Rows are points. Two turns around zero, p and q, are shown by what they do to some points. Write where each new point lands after one turn and then the other. Backwards means that the second turn is done in reverse. Each puzzle has new turns, and all numbers are rounded.

Turn p:
[.13, .57, -.04] => [.44, .39, -.02]
[-.39, -.56, .14] => [-.31, -.61, .12]
[.44, .06, .26] => [.02, .17, -.49]
[-.19, -.08, -.36] => [-.15, .04, .38]
Turn q:
[.32, .44, -.18] => [-.24, .46, -.24]
[-.38, .35, -.14] => [-.51, -.16, -.02]
[.27, -.36, .26] => [.49, .09, .16]
[.04, -.74, .02] => [.65, -.36, -.02]
[-.25, .31, .04] => [-.38, -.03, .12]
Where do these land?
q, then p: [-.29, -.19, -.64] => [-.59, .02, .42]
q, then p backwards: [-.08, -.15, .21] => [-.25, .08, -.05]
q, then p backwards: [.61, -.16, .40] => [.03, .71, -.24]
p, then q: [.06, -.08, .02] => [-.04, -.08, -.04]
q, then p backwards: [-.30, .58, .01] => [.16, -.52, -.37]

Turn p:
[.21, -.18, -.47, -.06] => [-.38, -.20, -.20, -.28]
[-.48, -.05, .09, .13] => [.40, -.25, .17, .01]
[.75, -.44, -.02, -.19] => [-.42, .53, -.32, -.49]
[-.09, .45, .27, .33] => [.26, .04, -.09, .56]
[-.40, .22, .12, -.20] => [.13, -.13, .43, .20]
Turn q:
[-.29, .14, -.36, -.43] => [-.20, .55, -.27, .01]
[-.10, .28, .44, .47] => [-.09, -.61, -.09, .34]
[.16, .08, .44, .04] => [-.01, -.24, .30, .28]
[.02, -.39, .22, .13] => [-.10, -.25, .29, -.26]
[.21, -.10, -.74, -.21] => [.40, .55, -.23, -.36]
Where do these land?
q, then p: [.14, .05, -.58, -.06] => [-.56, .00, -.06, .22]
p, then q: [-.25, .30, -.06, -.53] => [-.42, -.44, .23, .11]
p, then q: [-.06, -.51, .30, .63] => [.70, .50, .10, .00]
q, then p backwards: [-.13, .22, .07, .31] => [-.04, .14, -.26, .28]
q, then p: [.30, -.05, .27, -.36] => [.30, .33, -.04, .31]

Turn p:
[.19, -.18, .53, -.46, -.02, .18] => [-.21, .65, -.09, .07, -.10, -.32]
[-.47, .07, .07, .15, .01, -.11] => [-.20, -.06, .19, -.07, -.02, .43]
[.23, -.07, .06, .16, -.02, -.29] => [.06, -.04, -.28, -.29, .07, -.02]
[-.04, .02, -.36, -.60, -.27, .11] => [.45, .25, .50, .13, .00, -.21]
[.26, -.40, -.16, .07, .03, .32] => [-.14, -.21, .04, .03, .01, -.54]
[.05, .42, -.40, .33, .47, -.48] => [.32, -.45, -.34, .06, .52, .47]
[-.21, .15, .27, .36, -.20, .27] => [-.28, -.13, -.05, .07, -.48, .21]
Turn q:
[.22, .06, -.11, .22, -.18, .50] => [.00, .12, -.19, -.15, -.55, .13]
[.23, .02, .75, -.37, -.01, -.46] => [.43, .45, .50, .04, .56, .11]
[-.32, .06, .24, .01, .17, .22] => [-.10, -.23, .36, -.08, -.09, .19]
[.21, -.60, .09, -.37, .08, .16] => [-.40, .52, .24, -.14, .04, -.27]
[-.17, -.05, .11, .34, .37, -.01] => [-.15, -.28, .01, -.33, .17, .24]
[-.04, -.16, -.19, .01, -.37, -.06] => [.11, .00, -.12, .01, -.13, -.40]
[-.34, .16, -.30, -.11, .06, -.19] => [-.09, -.37, -.07, .32, .12, -.12]
[.21, .51, -.59, .26, -.14, -.16] => [.22, -.20, -.74, .33, -.12, .11]
Where do these land?
q, then p: [-.14, -.31, .44, .26, -.01, .22] => [.01, .64, .08, .03, -.05, -.10]
q, then p backwards: [.04, .18, .33, .06, .39, .07] => [-.45, .12, -.02, .04, .07, -.29]
q, then p: [.12, .45, -.12, .14, -.18, -.23] => [.15, -.39, -.17, .02, .02, -.37]
q, then p: [-.40, -.19, -.35, .38, .15, -.01] => [-.12, .05, .49, -.31, .32, -.15]
p, then q: [.36, -.06, -.12, -.41, -.46, .40] => [.70, .19, -.24, .03, .31, -.06]
p, then q: [.54, -.10, .18, -.35, .02, -.09] => [.13, -.05, -.42, .40, .30, .15]
q, then p: [-.52, .03, -.37, -.09, .08, -.36] => [-.38, -.27, .04, -.40, .41, -.03]

Turn p:
[.05, .00, .04, .18, -.23, -.23] => [-.29, .00, -.04, -.01, -.13, -.20]
[.02, .18, -.13, .15, .04, .01] => [-.04, -.10, .20, .11, -.09, .01]
[-.13, .02, -.02, -.03, -.10, -.14] => [-.19, -.03, -.09, .03, .04, .05]
[.05, .12, .06, .28, .24, -.04] => [-.04, .11, .36, -.07, -.09, .00]
[.05, .18, .43, -.06, -.05, .10] => [.05, -.16, .01, -.46, -.04, -.01]
[.13, .12, .08, -.75, -.04, .00] => [.27, -.15, -.53, -.16, -.17, .41]
[-.34, -.24, -.18, .29, -.01, -.17] => [-.33, .20, .10, .25, .30, -.10]
[.06, -.06, -.17, -.35, -.10, .33] => [.37, -.20, -.26, .14, .09, .06]
[.12, -.33, -.10, .28, .25, .14] => [.21, .34, .23, .15, .10, -.23]
Turn q:
[.33, -.10, -.21, .59, .00, -.10] => [.07, -.04, .17, -.13, .44, .52]
[-.13, -.25, .09, -.24, .29, .00] => [.01, .11, -.24, .33, .06, -.22]
[-.21, .27, -.22, -.21, -.27, .03] => [.05, -.32, .11, -.08, -.38, -.11]
[.11, -.32, .29, -.10, .01, -.13] => [.21, .36, -.13, .03, .13, -.13]
[-.08, .15, .15, .15, .03, -.21] => [-.07, -.03, .13, -.17, .20, -.17]
[-.22, .12, .04, .06, .01, .29] => [-.25, -.14, -.21, -.10, -.12, .00]
[.19, .13, -.14, -.25, -.06, .12] => [-.01, .05, .16, .13, -.31, .09]
Where do these land?
p, then q: [.05, .00, -.26, .16, .16, -.26] => [-.16, -.11, -.02, -.38, .04, -.02]
q, then p: [-.17, .25, .08, .32, -.24, .34] => [.14, -.11, -.41, .14, .34, .21]
p, then q: [-.21, .13, .05, -.38, .10, -.03] => [-.14, -.03, -.22, .20, -.22, .24]
p, then q: [-.03, -.29, .22, -.14, .06, -.01] => [-.13, -.09, .24, .23, -.14, -.02]
q, then p: [.31, -.20, -.09, .21, .13, .22] => [.28, -.23, .31, .05, .16, .01]
q, then p: [.23, .16, .27, .20, -.15, -.17] => [.10, -.09, -.08, -.31, -.06, .34]
p, then q: [-.18, -.05, -.26, -.37, -.05, -.08] => [-.14, -.24, -.14, .09, .04, .38]
